Each point is reached from the start by the listed moves, each made 0, 1 or 2 times, or once backwards (-1), plus a little noise. Is the number of moves made odd or even? Then give how often each move was made.

Moves:
(1): [ 18  -2 -13]
(2): [ 3 37 -8]
(3): [14 12 34]
Start: [-10  12 -19]
Points:
[ -9  13 -19] -> even (0, 0, 0)
[  6 -26 -24] -> even (1, -1, 0)
[25 59 -7] -> odd (1, 1, 1)
[-13 -25 -11] -> odd (0, -1, 0)
[ 46  95 -28] -> odd (2, 2, 1)

Moves:
(1): [ 44   4  -6  -3   8 -27  -4  -9  -5   3  -1]
(2): [  2  25  10  -5   0 -14  12   5  13   1  -1]
(3): [ 10 -17  31   0 -20  -7 -11  -2  -9   6   7]
(4): [-7  2  2 19  3  0 -1 -8  6  6 -6]
(5): [ -1   3  23 -15  26   9 -12   0  -5  13  -9]
(6): [15 24 20 -1  0 42 19  2 11  7 -2]
(7): [ -7   6  -2   0   4  -2  36 -12 -17   2 -11]
(8): [  0 -14   6  12  -1   9   0  25  -2   1 -17]
(9): [ 14 -29  15  -8   9  -5  14  -8  19  -3   4]
Start: [-14  13 -14  22 -12  -5   1 -12  23  -1   3]
Points:
[ 90 -38  77 -28  35 -60  20 -95 -39  42  -3] -> odd (2, -1, 2, 0, 2, 0, 2, -1, 1)
[ 35  76   8  74 -26 -18  49   1  71  10 -24] -> even (1, 2, 0, 2, -1, 1, 0, 1, 0)
[-15  67  39 -11  64  62  92  30   2  27 -75] -> even (0, 1, -1, -1, 2, 1, 2, 2, 0)
